Each row is a point. A path goes straight from each point to the next, and from the last back to the first. The post is the endless flat space through its rows: a point in 2 columns, a line in 3, a plane in 4, and so on, so that a path can go around it. How many times does the path go around the post? Going back the other way cancels.

Post (2 x 3):
[[-21 -11  35]
 [ -7 -20 -38]]
Path (17 x 3):
[[-15 -40 -17]
 [-34 -23  -5]
 [-41  15  12]
 [-34 -18 -36]
 [-44 -58  31]
 [-77   3  46]
 [-37  21 -19]
 [-30 -14 -10]
 [-21  32  27]
 [  2  -8  -4]
 [  4   1   0]
 [ 17 -29 -29]
 [-23 -48  -5]
 [-45 -19  33]
 [-41   7 -12]
 [  4   6  -7]
 [ 14 -33 -13]]
Times around: 2

Post (8 x 9):
[[ 13  -1  -8 -40  37   4 -14  -9  -5]
 [ -8  -6   4   9  -9 -60  16  26   3]
 [-22 -37  31 -67 -58 -52 -41 -43   9]
 [-25   5 -23  19  -4  31  -5 -10   8]
 [ 20 -28  -6  -9  27  34  18  -8 -67]
 [-15 -21  71  -1 -20 -68 -27 -43  33]
 [  9  12 -13  11  -4 -68  49 -13  23]
 [  9 -12  38 -18  12   2  19  -2  13]]
Path (23 x 9):
[[ 23   4  19 -13 -30 -22 -13 -22  48]
 [ 25  -4  14 -10  -2 -25 -17 -65   8]
 [ 13  21   6 -11   9 -30 -16   3  -9]
 [-25  -6  27  18 -14 -55  -2 -33 -21]
 [-54 -26  63  41  12 -27   9 -37 -11]
 [ -1 -31 -18 -41   2 -25  12 -52  -4]
 [-25 -36  58 -10  38 -46  19 -25 -19]
 [-12 -36 -11  -3 -32 -36  64  -8  16]
 [ 10 -35   7  15   1 -29   1 -33 -15]
 [ 12  -4 -51   4  -9 -34   0 -31 -20]
 [ 10 -42  38 -20 -22 -59  12 -39  36]
 [-28 -35 -21   4   5 -43  -2  36   7]
 [-13 -34   8 -87  17  -5 -15  -4 -23]
 [-18 -16  35  -9  -2 -22  49 -43 -11]
 [-23 -16 -20 -17  11   5   4  13 -18]
 [  7 -38 -21  13  26 -20  18   0  -2]
 [ 13 -22 -13  -7 -24 -64  -1 -41  38]
 [ 38  -9   4 -34 -32 -11  14  16 -14]
 [ -9  37 -13   3  -7   4 -13  30 -23]
 [ -6  14  22 -13   9 -49  27 -49 -24]
 [  8  -3  42 -17  37 -37  50   4  10]
 [  5 -13  67  -6  20 -79 -16  -7 -18]
 [ 16   2  -7 -17   4 -14 -29 -66 -19]]
Times around: 1

Post (17 x 18):
[[ -9 -22   6 -18  56   0  43   1  16  75  80   1 -16  35   2   7  -9  -4]
 [ -9 -16   0  13  11  -4 -11 -28  26   6  29 -13  41  -9  34  21   4   1]
 [-28  -5  -4   0 -14 -17 -21  30  25   6  23  49  30  52   1 -33  -3 -14]
 [-58  -7   8  -9 -31  38  -7  32  23  75  57  22  21  -7  19 -52  52   0]
 [-23 -12  -7  18 -57  21  -1 -15 -27  36  12 -27   5  52  -5 -17   5  20]
 [ -2 -27 -31  50  37 -35  48  39  59  60  56  -3   8  -7 -50 -41  42  16]
 [-17  17  15 -16 -11  34 -17   5  64   1 -27 -10 -27 -17 -29  -3 -29 -14]
 [-13 -52  36  11 -15  -7  47 -24   2 -60  34 -12  -9 -12   4  34 -35  29]
 [-24  10 -19  44   2 -26 -25   8  -7 -33   8   7 -39 -11  32  38 -72  -1]
 [-29 -10  17   4  30  20  -4  34 -23  32   3  -2  27  -3 -32 -42 -44 -11]
 [  7  11 -34 -16  35 -34 -11  43   0  -4 -37 -14   5 -49  22  -3 -27  22]
 [ 12  20 -31  21  -7  42 -67 -14 -17 -33  10 -13   9  -5  43   5 -31  65]
 [ -6  15  37  19  19  -1  -9  -9   5  13 -21  20 -40   9  27 -32 -22 -17]
 [ 52  -8  -6 -23 -15  27  25   3 -40  14 -12  23 -10 -90  25   5  -3 -16]
 [-13   7 -22 -12 -19 -29 -45  -6  21  12  44 -12  -2 -27  23 -36  19  -4]
 [-28 -29 -27  29   1  52  20  14   8 -40  -5 -34  27   4   7 -23  34 -39]
 [-32  -5  46   8  -2  25 -32  33 -61 -30 -68  36 -40  19 -61  -6  -9 -36]]
Path (16 x 18):
[[  4  16  60  21  -5  60 -14 -12 -35  68  12 -61 -16  -7  -6 -41 -16  -1]
 [-23  16   8   1 -50 -42  15  21  33   5   6  -1   5  59  30 -25 -47  34]
 [ 12  34 -52  57  28 -33  12   3 -19  23  28 -36  24   1   2  13 -24   3]
 [ -6 -23   9  26  23   2  23  39  39  -3 -11 -41   7 -12   9  14  30  25]
 [ 16 -39 -12  39 -48  -4  -6   0   1   6 -30  38   6  -3  21  42 -66  21]
 [-35   2  -3  32  17  19 -79 -13  10  24 -25  55  -9  25 -31 -15 -69 -10]
 [-15 -27   2  -3  -3   3  33   6 -19  18  47  19  14 -25 -24   9 -26   0]
 [  5  40 -14   2  15 -18  -9  32  11  52  31 -36 -18 -32 -31 -22 -15 -23]
 [ 21  -7  -7  -8   9   7   3  31  18  12  39 -17 -40 -24 -47 -35   5 -11]
 [-10 -37  26  -2  -1 -19 -22   0  -4 -16   0   5 -14  -7   1 -24  10  -1]
 [-35 -37  17   0  16 -12 -17  14  20 -12  64 -37   2  -3  19 -60   8  36]
 [-53  -8  37 -39 -36  13  -9 -11  -9  22  12 -46 -17  -3  23  21 -24 -25]
 [ 12 -27 -30  35 -18 -14  -8   6  15  24  15   3  -4 -43  63   1   2 -43]
 [-28 -13   1  -3  10  26 -45  15 -27   2  28  39 -20 -10 -51  23 -38  -8]
 [-31  19 -14   1  12  24 -15  -9  64 -40  37  24   6  29  -6 -59  11 -25]
 [ 14 -24  -8   4 -34  22  38 -22  30 -19  31   6  33  49  -1 -16  54  -3]]
Times around: 2

Post (17 x 18):
[[-23  29  -8  38  41  39 -37  -7  -6 -16  -1  45 -18  25  32  -3  22  11]
 [ -7  19  11  -3 -40  38 -16 -12  20 -11 -55  12  -5  12  36 -18  35 -50]
 [-26   6  30  -2 -10 -16   9  12  -8 -15   6   3  24 -16  35  49 -16 -48]
 [ 24  -8  29  -3  50 -10 -21  44 -17 -13   3  -7  52  33  -5 -22   0   6]
 [  2 -15 -60 -20   5   5   3 -37  22  44   4 -56  -1  -4  23 -31 -14  52]
 [-16 -25 -21  35 -24 -27  33 -26 -21  40   7  21  -6 -17  10  -7  16  35]
 [-20  21   8  -8  56   5  -8  28  19  -3 -31  64  12  46  13  47  18 -21]
 [-47  -2  24 -26 -24   9 -19  -4  40  14 -21  -9 -30  79   7  -9  28   6]
 [  2  36   6 -21 -22 -17 -14 -19 -51 -12  14  15 -32 -46  -5  19   4 -55]
 [-13  29   3  22 -19 -27 -35  60   2 -13   7 -26 -34   6 -48 -30   5  29]
 [-34 -37   1  36  23   7 -17   4 -25  -6 -70 -36 -19   2 -13 -25   7  19]
 [-68 -41   5 -20 -27 -38 -31  26  -2   7  -6   4 -35   9   3 -18 -68   4]
 [ 30  35 -24  19 -41 -25 -24  19 -16   7  26 -16  39  47 -30  49  21 -80]
 [ -3  10  -5  29  26 -36  23 -10  18  -7 -25   0  -8  57  45 -27  -2  43]
 [-34   2 -17 -46  -2  21  44 -13 -17 -26 -22  18   1   5  23  -4 -62  35]
 [-32 -25 -16 -11  -4 -31  24  45 -20  22 -13  -6   0  51  27   1  26 -29]
 [ -9   4 -33  23  26  39  18  15   8  -6  -1  24 -21  15 -35   4   7 -46]]
Path (22 x 18):
[[ -9 -42  26  62  13  -9 -36  23 -25 -29  17   1 -22  20 -20 -15  42 -29]
 [-32  -8 -28  -6 -28  -2 -15 -15 -10 -21  24 -32 -11   9  23 -39 -22 -30]
 [-20  15  28  10  38  15 -64   1  12  -8   8  -6  11   1   8 -21 -11 -25]
 [-38 -14  -9   5  34   5 -13 -21 -23 -26 -24  -6  -9 -10 -19 -43   6  24]
 [-12  30 -20  60  17 -21 -49  -8 -21 -22 -18 -11  -4  24  79 -12 -15 -62]
 [-39   2 -18  26  -1  -5 -50  15  27  48  24  13 -23  95  14  41   8 -55]
 [ 13 -21   1  11 -14  17 -32  42 -23  35  13 -16  21  -2  -8 -30  -2   9]
 [-30  61  34   7 -40  13 -27 -17  16  14 -26  15  -2   8  10  -4  32 -26]
 [  3  -6   9  46 -58 -23 -35 -23 -36  46  16 -19  35  49  -8 -45 -20  16]
 [-15 -18  19  16 -27  13 -24  15 -13  -6 -15  25  28  60  48 -17 -79  17]
 [-32 -33 -14   8  -4  22 -20 -28   4   6  17  15 -27  60  40 -26   0  44]
 [ -9  18 -24 -38  21  10  -5  -1   4  -9 -26  38  -7  30   4  53 -18 -10]
 [ 17  39  -9 -81  33  13  19   7  17  22  71   1 -33   4  62  21 -18 -55]
 [  6   5  16  29 -13  -2  -5  17   5 -29 -48   6 -31 -35  25  21  48 -10]
 [  1  -3 -18 -12 -29  -3 -30  -6 -28  11  47  25   8  -6  30 -23   2   1]
 [ 17   6 -18 -27   6   6  12  -1 -30 -12 -13  24   0  19  64 -18  45  15]
 [-39 -22   3  31 -17 -16  -3   9  11  21 -57   5 -38  61  40 -15  12   8]
 [-19  20  33   5  15 -55  13  -9 -12  32 -12   0  -9  40 -21  -4 -27  37]
 [ -3 -21  15  18  33   7  55 -56   4  -3   1  15  20 -10  43 -31 -15  21]
 [-39 -24  15  23 -36  24   0 -14  60  -1  21  37 -13  34  13 -27   0  28]
 [ -2  -4  11  32   3   6  19   5  60 -28 -56  -3  22  43  37  25  -6  -8]
 [ 18  -7  15 -49  73  24  11  21 -21  -9  -2   7   0 -41  -2  44 -36 -29]]
Times around: 0

Post (17 x 18):
[[ 29  15 -33 -20  10 -25   1 -18 -50  14  43  30   6   5 -18 -71  28  11]
 [ 12  14  10 -37  -2 -36  51   7   2   9  40  -4  43  13 -34 -32   0  23]
 [ 18  10   7 -11   4  13  -4  10  47  27  -9 -31 -22  10 -10 -37  20 -13]
 [ 29 -26  19  19  15  -6  17 -36   1   6   1   4  27  33 -35   7  21 -15]
 [ 13   6 -20  -8 -15 -14  52 -10  31 -17 -20 -40   8 -47 -11  23 -17 -26]
 [  7   2   6   2  -7   2   7 -25  20  22  25  -6 -17  18 -26 -20 -18   7]
 [  6   4 -12  17   7  21  34 -24   8 -23  13 -33  32 -47 -33  43 -27  16]
 [-14  22   9  -1  22 -14  -7  20  14  36 -24   4   6   7   0 -51  13   5]
 [-22  -6 -12  -3  24  17  25 -11  37 -33 -21 -11  -3  10  29   9  15 -37]
 [ -3 -17   3 -56   5  21  27 -24 -35  10  17  20  -1  46 -27 -36  14  -1]
 [-11  18  -1  58   3  13   3 -14 -11  48  -2 -41   0  31  35  -9 -12  32]
 [ 10 -14  -1  30  12 -27  -7  26   9   5  -9  11  12  21  38 -36  27  28]
 [ 46  14   6  18  14   1  10   3   4  13   9 -14  14 -12   1  -9 -26   2]
 [  9 -16 -36  17 -68  31  52 -28  11 -49  23  -4  28  -9  -9   4 -13 -26]
 [ 37  16  -7  25  29 -10  34   6   9 -26 -17   2   6 -15  -7 -26   0  19]
 [ -4  11  23  14  -9 -13   6  25  15  -9  13 -32   3 -21 -20 -14  18 -26]
 [-17 -14   4  26  31  19  33  -3  12  44   3 -23   5  -6 -35   6  -8 -10]]
Path (26 x 18):
[[ 56   9 -26   6  54 -38  31   3  80  29  19   9  -8 -34 -50 -14   7   9]
 [ 11 -22  11  40   7  -8  -4  34 -28  14 -12 -20  34  -4 -24  11  27  -9]
 [ 13 -13   2  -2  49  -6  17  -8  15  42  42  -2   1  47 -45 -53  -6  38]
 [ 40 -38  19  -3  -7  -1  -4   1 -37   9  38  14  14   6   1 -18  -3 -32]
 [-15  28   4  43   2  -4  41 -32 -18 -35  18  20  16  22  20 -32  24 -24]
 [ 47   3  10  10   5  13  15  16   0 -51   7  -6  15 -37  18  -7   4 -26]
 [-11 -43 -24   0 -52  44  45  15   8   0   6  24  10   4 -12 -33  -2  19]
 [ 74 -22 -24 -45 -45 -28  50 -35 -16 -18  12  58  10  46   2 -35 -34  13]
 [  3  18 -16 -16   8 -65  57 -29  34 -23  -5   8   1  44 -28 -51  26  23]
 [-25 -11 -48   8  12 -14   2 -32 -15  26  -2 -13  13 -17  31 -24  17 -26]
 [ 25 -38  16 -27 -13  15   1 -26  46  -5  -4 -11  13  -6  23  28  20 -62]
 [ 47  11   9  32  17  47  41 -19  -1  12 -36 -71 -37 -37 -40  54 -39 -20]
 [ 39  -6 -13  32  39  -3  55 -29  35  12 -24   2  28   1 -77  17 -37  35]
 [ -4  -1   3  39  18 -53  30  -8 -14   1  15  -1  16  12 -13 -29 -21  40]
 [-29  34  42 -55  36 -35  33  10 -19 -19  63   6   9  12 -19 -49   3  13]
 [ 32  38   3 -53  19  21  44   8 -17  21  64  44  66  21 -40 -69  -2  38]
 [-32 -42  -9  14  10 -17 -27  31  27 -14  -2 -17  18 -20   3  55  24  16]
 [ -2 -19 -15  49  60 -29  -5  23  30   8 -30 -32 -23 -19   9   6  25   7]
 [-15 -13   0  -4   1 -59   4  21  24  25  41 -36  34  53  95 -30  39   0]
 [ 22   4   8  32   1 -18  55  -6  16 -30  20 -16  30  -2   9   8   1  28]
 [  6  -6 -37  36 -21  35  42 -41 -39  25 -13  21  18 -18 -59  13   2 -59]
 [-34  21 -17  -7  -6 -14  22 -41 -15 -48  -4 -23   0  15  13  19   7  -9]
 [-19   3  10  25 -11  -1   4 -11  62  16  21 -39  20  16 -20 -11  -5 -29]
 [-18   9 -23  19 -31   4  47 -52  38  17  -7 -40  27   7 -58  16 -14   6]
 [  1 -61   6  28   3  50  15 -25  22   2   4 -34  -8  47 -22 -22  44 -13]
 [-12   0  -3  -6  10 -25   1 -35  43  -3  11 -14  35 -21  11  11  33  30]]
Times around: 5
